Each row of a before or after table is a point. One or more steps were done to the points. Then noise was added and the rows were shuffled. The steps act on columns, c1 being the first. Write out the steps. A step turns or swaps two columns, mirrors them in a line or flattens them onto one, adds a multiple of one to another, or multiplies or shifts one. Angles are multiples of 10 degrees, from the lower column toward the higher: turns from -170 to 170, lines from 10 to 170 but not 90. Use the fewest steps. Two steps may share a column if one is a turn and the other turns, adds or multiplies; they go together, in the order done. Otherwise the lowest column goes first.
In the rows, 128 means zero.

Before:
[[128,86],
[103,116],
[108,151],
[117,106],
[171,126],
[135,134],
[196,40],
[103,130],
[139,113],
[69,137],
[81,173]]
After, 11 rows:
[[170,127],
[217,198],
[139,104],
[119,69],
[83,81],
[126,102],
[142,137],
[132,174],
[124,138],
[107,108],
[149,117]]
Steps: turn c1 and c2 by 90 degrees

Before (14 x 4):
[[129,95,114,173],
[87,138,147,132],
[121,149,115,96],
[124,184,153,128],
[90,182,160,160],
[100,98,164,71],
[138,92,146,142],
[117,91,201,140],
[61,136,180,78],
[103,151,108,143],
[74,89,112,180],
[86,160,101,174],
[153,187,164,90],
[127,133,123,142]]
After (14 x 4):
[[75,90,108,181],
[61,136,196,78],
[103,151,102,143],
[154,188,176,90],
[87,137,153,132],
[127,134,121,143],
[89,182,169,161],
[122,148,110,96],
[86,160,93,173],
[99,98,175,70],
[123,185,160,127],
[140,92,152,143],
[128,96,110,174],
[117,91,222,140]]
Steps: multiply c3 by 1.3

Before:
[[88,141,108,145,133,159,117,134],
[130,160,107,135,101,174,136,135],
[153,149,148,161,98,150,95,154],
[148,138,165,131,126,113,111,120],
[150,148,96,138,127,120,140,124],
[138,109,111,138,99,170,113,126],
[149,129,110,83,116,156,111,135],
[142,109,106,162,115,159,127,104],
[93,162,128,106,99,136,117,166],
[148,117,161,121,151,136,160,145]]
After:
[[134,210,107,146,71,174,87,135],
[188,189,165,135,96,114,61,120],
[23,212,128,73,69,136,67,165],
[8,191,107,171,103,159,67,135],
[191,179,110,16,86,156,61,135],
[203,199,148,210,69,150,45,154],
[188,167,161,110,120,135,110,145],
[158,159,111,154,69,171,63,126],
[170,159,107,213,85,159,77,104],
[194,198,96,154,97,120,90,124]]
Steps: multiply c1 by 3; shift c2 by 50; multiply c4 by 2.5; shift c5 by -30; shift c7 by -50

Before:
[[123,7,171,169,137,145,84,115,139,154,112],
[182,160,110,135,86,117,130,148,161,134,137],
[134,144,203,156,110,90,114,99,153,141,114],
[147,157,119,139,149,160,109,88,160,116,116],
[153,153,132,157,147,147,72,131,133,100,126],
[132,101,111,144,126,147,83,104,106,170,107],
[118,132,117,171,154,131,113,103,141,131,112],
[126,161,135,155,147,162,125,156,121,120,156],
[168,139,111,164,163,133,92,96,145,187,110],
[123,78,135,117,167,137,101,96,131,138,178],
[169,161,110,157,153,132,142,88,115,107,138],
[142,141,116,94,158,134,149,116,148,105,135],
[140,141,116,163,129,57,126,137,126,132,129],
[165,144,142,144,132,148,111,201,98,150,109]]
After (14 x 11):
[[78,160,135,117,181,105,101,95,133,139,147],
[128,166,116,93,120,121,110,112,146,102,150],
[134,132,115,165,115,104,202,136,127,128,142],
[97,153,138,158,97,171,115,155,122,121,141],
[153,122,110,140,157,116,100,106,104,170,119],
[163,170,112,163,122,133,122,98,147,188,150],
[138,157,119,175,133,152,147,101,138,128,113],
[146,97,113,139,91,130,142,149,160,133,181],
[147,157,117,137,100,141,97,88,158,118,142],
[142,113,202,156,106,115,167,98,153,138,127],
[144,112,171,172,245,133,110,117,138,155,113],
[142,159,113,159,100,166,154,89,119,110,169],
[159,131,142,143,116,138,114,201,102,149,148],
[143,154,128,161,107,119,96,136,132,98,147]]
Steps: turn c1 and c11 by 60 degrees; turn c2 and c5 by -80 degrees; add 1 times c4 to c7; turn c6 and c7 by -50 degrees

Before:
[[115,156,105,85,88,187,97,131,158,135,128,65,156,146,171,161,77,188],
[139,164,121,148,108,123,146,130,62,87,169,172,91,91,114,186,152,128],
[133,90,168,130,65,147,126,162,160,109,151,149,91,129,66,151,114,162],
[89,106,159,120,125,128,157,154,45,140,179,132,90,158,60,156,185,84],
[92,155,187,159,138,138,193,158,134,160,162,138,162,83,120,98,70,179],
[157,144,111,118,176,131,174,99,80,154,118,166,122,182,118,192,190,87],
[173,171,98,113,63,117,174,145,140,94,101,129,204,130,81,160,157,183],
[148,82,175,114,71,88,108,164,124,154,69,153,124,122,166,93,189,119],
[107,124,96,146,165,182,93,88,161,138,171,136,155,155,132,138,145,151],
[63,166,155,110,168,127,85,138,118,139,146,164,111,73,96,135,98,86]]
After, 10 rows:
[[91,162,154,150,86,120,132,157,57,142,175,128,134,153,61,157,54,99],
[105,94,100,142,189,178,71,140,165,141,178,147,97,160,137,135,114,154],
[145,183,159,110,67,87,85,147,138,155,72,148,112,124,160,94,70,136],
[142,121,117,141,73,121,123,104,72,82,166,173,147,83,113,188,96,105],
[168,125,92,121,137,113,153,64,154,88,98,126,50,135,75,155,143,155],
[116,116,102,122,123,186,77,69,170,133,111,65,129,147,168,158,185,166],
[156,103,108,129,173,139,150,146,86,157,111,166,108,185,119,191,67,90],
[91,138,189,146,165,137,174,72,143,162,167,140,128,78,124,95,197,152],
[131,175,176,136,33,144,107,127,173,114,147,147,179,131,63,153,119,169],
[67,116,148,127,151,126,65,125,124,133,136,161,162,67,96,131,144,77]]
Steps: turn c2 and c8 by -120 degrees; turn c8 and c18 by 30 degrees; flatten c4 and c11 onto the line at 70 degrees; add 1 times c13 to c5; turn c13 and c17 by 150 degrees; shift c7 by -20; shift c9 by 10

Before (14 x 24):
[[121,105,152,91,114,126,143,173,129,145,111,154,120,142,145,124,117,130,110,122,121,118,148,102],
[116,122,127,132,100,109,112,111,119,100,113,158,132,125,121,117,135,95,83,113,142,152,126,136],
[123,116,121,132,129,136,147,148,140,134,138,110,144,85,128,108,135,141,92,130,142,153,107,161],
[134,137,136,142,133,162,157,168,127,128,145,96,144,130,101,141,147,90,106,110,164,133,115,113],
[98,144,117,113,115,113,127,125,147,123,128,154,135,101,119,155,88,139,130,148,129,147,122,129],
[113,114,114,101,90,138,120,170,142,104,168,103,149,136,103,147,119,84,141,116,154,126,109,134],
[129,130,142,98,127,148,144,144,105,93,124,138,123,123,149,158,102,90,85,161,122,117,101,141],
[81,124,128,116,141,134,120,120,145,121,138,158,127,116,99,122,125,128,131,116,140,134,124,101],
[132,159,133,135,128,135,144,142,148,144,117,148,159,115,125,127,134,123,97,129,118,97,143,145],
[127,139,172,116,134,119,122,121,117,107,109,110,132,108,136,103,150,141,132,103,129,102,106,107],
[136,113,143,120,123,130,122,149,133,128,154,96,146,88,103,120,99,117,100,163,154,109,130,119],
[139,132,168,143,137,104,119,156,98,104,138,126,175,140,114,106,150,94,132,114,147,139,98,131],
[123,106,128,131,130,155,129,132,132,147,108,150,172,128,106,158,102,127,135,126,153,110,132,120],
[116,137,137,99,145,144,110,138,101,111,110,114,160,100,117,124,129,129,86,104,141,147,153,145]]
After, 14 rows:
[[129,121,125,114,141,120,134,122,142,140,136,156,132,113,98,119,118,78,120,136,139,134,123,98],
[144,138,170,115,155,117,129,136,113,157,112,109,134,103,134,108,197,125,123,140,132,150,108,126],
[87,112,111,97,142,168,116,115,142,151,169,104,150,135,104,148,103,115,127,128,149,99,111,155],
[140,144,115,114,120,125,128,140,152,125,128,155,136,102,117,153,7,99,131,107,127,104,121,125],
[127,106,127,132,144,132,112,100,130,115,108,152,173,127,108,159,47,124,134,140,152,136,127,136],
[126,134,136,101,99,136,165,113,102,154,112,111,167,101,116,128,128,117,150,137,140,129,157,117],
[91,130,172,150,114,158,121,153,100,156,137,130,177,142,113,103,198,137,128,127,142,127,98,124],
[95,138,142,145,136,168,125,93,128,139,142,90,134,122,98,145,183,133,163,144,164,127,118,110],
[119,113,140,117,143,150,153,126,134,111,154,98,146,89,101,119,41,135,146,98,153,139,126,137],
[143,116,127,133,90,148,141,117,142,121,138,113,137,83,128,108,148,121,165,128,144,116,107,136],
[132,107,151,96,160,174,127,131,130,116,111,155,115,143,150,121,91,120,148,142,120,122,148,126],
[94,126,139,98,128,143,153,107,107,146,123,136,119,126,152,159,51,130,168,78,124,136,103,142],
[95,122,125,134,123,114,172,147,116,157,113,157,137,127,122,117,151,114,149,127,142,90,125,132],
[124,157,131,134,127,139,138,124,147,121,118,151,154,114,125,125,147,130,168,131,118,150,143,158]]
Steps: swap c1 and c18; turn c5 and c22 by 130 degrees; turn c5 and c24 by 50 degrees; turn c6 and c8 by -90 degrees; turn c7 and c13 by -20 degrees; turn c7 and c19 by 130 degrees; turn c10 and c20 by 150 degrees; multiply c17 by 3

Before:
[[132,127,125,130,119,152,160,151,160,131,81,76,115,133,146,137,134,143,146,110,142,135,132,106,159,130,158,143,145,133,133,118,122,147,118,127,139,116,129,108,138,138,121,123,132,146,131,115],
[140,76,117,64,141,120,111,133,121,131,99,113,124,114,114,140,106,139,106,129,110,128,152,118,159,146,134,137,115,152,126,128,135,129,117,130,106,122,115,150,151,136,139,150,164,109,156,128],
[127,120,152,131,123,127,133,129,141,134,66,106,133,151,139,134,119,114,116,114,140,113,76,68,143,141,146,140,112,146,143,167,126,123,113,127,118,112,119,122,143,152,119,129,133,117,130,119],
[125,150,112,126,145,155,126,149,132,123,126,108,113,135,136,123,117,141,105,140,167,118,140,133,157,137,154,109,134,123,154,118,134,138,118,179,136,126,150,141,116,137,144,109,111,125,131,127],
[114,98,99,111,117,151,101,134,131,107,107,118,139,119,114,145,166,154,120,109,112,110,152,132,159,146,148,124,132,131,140,136,112,116,119,132,141,114,113,143,144,149,106,112,118,117,131,87],
[88,137,106,141,166,144,121,152,162,126,121,110,120,111,109,153,130,120,105,117,127,152,130,141,130,114,149,120,144,125,115,150,127,135,128,133,141,120,113,105,107,139,142,116,155,117,132,126],
[113,139,125,136,111,135,174,138,125,123,117,114,122,119,116,158,105,149,219,138,117,108,148,109,157,131,103,128,148,166,159,128,116,126,180,136,133,142,120,139,152,142,151,116,163,121,137,125],
[131,134,96,133,108,57,123,141,120,104,102,109,117,125,133,111,114,144,100,137,111,119,155,130,133,142,149,111,141,132,117,141,131,124,149,141,132,115,109,138,147,149,128,123,106,140,145,116],
[135,146,108,127,120,135,171,123,131,117,98,92,63,124,143,87,161,159,103,112,142,112,143,135,132,114,149,159,112,137,133,149,131,126,115,135,123,127,146,153,140,148,121,109,166,135,140,108],
[135,145,119,147,109,92,100,118,128,115,125,88,141,122,147,153,142,123,129,135,134,139,147,116,151,143,144,123,147,146,119,144,141,122,127,126,130,158,123,153,126,134,145,145,133,146,141,131],
[101,119,103,138,109,139,118,149,127,131,123,104,114,113,146,148,114,130,115,163,118,177,154,136,126,143,158,141,134,143,150,117,134,125,149,125,141,114,117,136,148,136,143,128,107,141,153,126],
[135,126,97,134,114,133,181,114,126,125,111,105,140,123,171,149,121,157,138,130,121,125,127,107,132,132,146,110,102,171,118,155,91,143,121,136,130,133,119,127,119,149,142,127,129,139,144,126],
[138,135,147,136,134,154,104,152,249,131,120,120,134,160,109,121,119,89,109,107,134,119,129,129,113,142,159,105,127,128,164,127,144,150,128,130,135,144,126,142,125,170,147,180,107,126,143,113]]
After, 13 rows:
[[133,122,98,134,112,131,182,115,128,127,110,104,139,124,171,150,121,156,138,131,121,126,127,107,132,134,146,114,103,171,117,100,92,143,119,136,131,113,117,127,120,157,130,133,129,137,128,126],
[113,137,126,138,112,136,174,139,126,123,119,114,127,120,117,157,103,149,219,138,118,109,147,108,156,129,105,128,149,169,160,127,117,126,180,137,133,102,118,139,153,147,129,113,164,119,125,125],
[127,120,151,132,122,128,132,130,141,134,66,107,135,152,138,134,117,116,116,115,141,112,76,68,145,141,146,140,112,147,142,89,125,123,113,127,117,144,115,121,143,160,125,133,135,119,128,119],
[130,130,96,133,108,59,125,140,121,103,102,109,121,127,131,112,114,144,99,136,110,121,156,131,134,143,148,112,141,128,118,116,133,124,149,141,133,136,109,137,145,157,125,118,105,140,128,114],
[133,127,124,130,118,153,160,151,158,129,82,74,119,132,143,137,134,143,146,110,143,135,130,106,160,131,159,142,145,135,134,140,122,147,118,127,138,141,124,107,136,140,123,118,133,145,127,115],
[102,114,103,138,109,138,115,149,126,129,123,104,114,112,147,148,114,130,116,162,120,177,154,135,125,142,158,140,134,145,152,138,135,124,148,124,140,121,109,135,146,139,116,121,108,141,131,126],
[136,146,109,129,119,136,170,124,130,115,98,92,82,124,142,88,161,159,104,112,140,113,144,135,133,113,151,157,112,137,134,106,131,127,115,135,124,134,147,153,140,153,125,80,166,136,125,108],
[139,132,147,135,133,155,103,152,250,132,121,119,106,160,108,122,118,91,107,107,134,119,130,128,112,141,160,105,127,128,163,129,145,149,129,130,136,104,130,141,125,183,134,176,105,126,129,112],
[113,96,98,109,115,153,100,134,132,107,107,118,146,120,115,145,165,154,119,108,112,112,152,132,158,145,145,123,132,131,139,119,113,116,119,134,143,154,116,146,146,157,136,122,119,117,134,88],
[87,136,107,143,166,144,121,153,161,126,121,109,129,111,109,152,131,118,105,117,128,153,131,141,129,113,147,119,144,124,115,106,127,133,128,134,140,119,109,104,107,144,125,113,154,117,126,126],
[133,143,117,148,109,93,98,117,128,116,124,89,130,123,147,153,144,122,129,135,133,140,148,115,152,144,145,122,147,146,119,113,143,123,127,125,132,98,134,153,126,135,145,148,134,146,124,132],
[141,73,118,64,139,120,111,133,122,131,99,113,113,114,114,140,105,139,107,131,112,125,152,117,159,147,136,136,114,152,126,129,133,130,116,130,105,120,111,152,153,139,124,146,162,108,137,130],
[127,150,112,126,147,156,125,151,133,122,126,108,125,136,138,124,115,140,106,139,166,117,140,133,157,137,154,110,134,125,154,138,135,139,117,180,138,115,142,141,115,140,109,105,111,125,125,125]]
Steps: flatten c2 and c47 onto the line at 170 degrees; turn c13 and c44 by 30 degrees; multiply c32 by -1; turn c38 and c43 by 120 degrees; turn c39 and c43 by -30 degrees; multiply c42 by 1.3
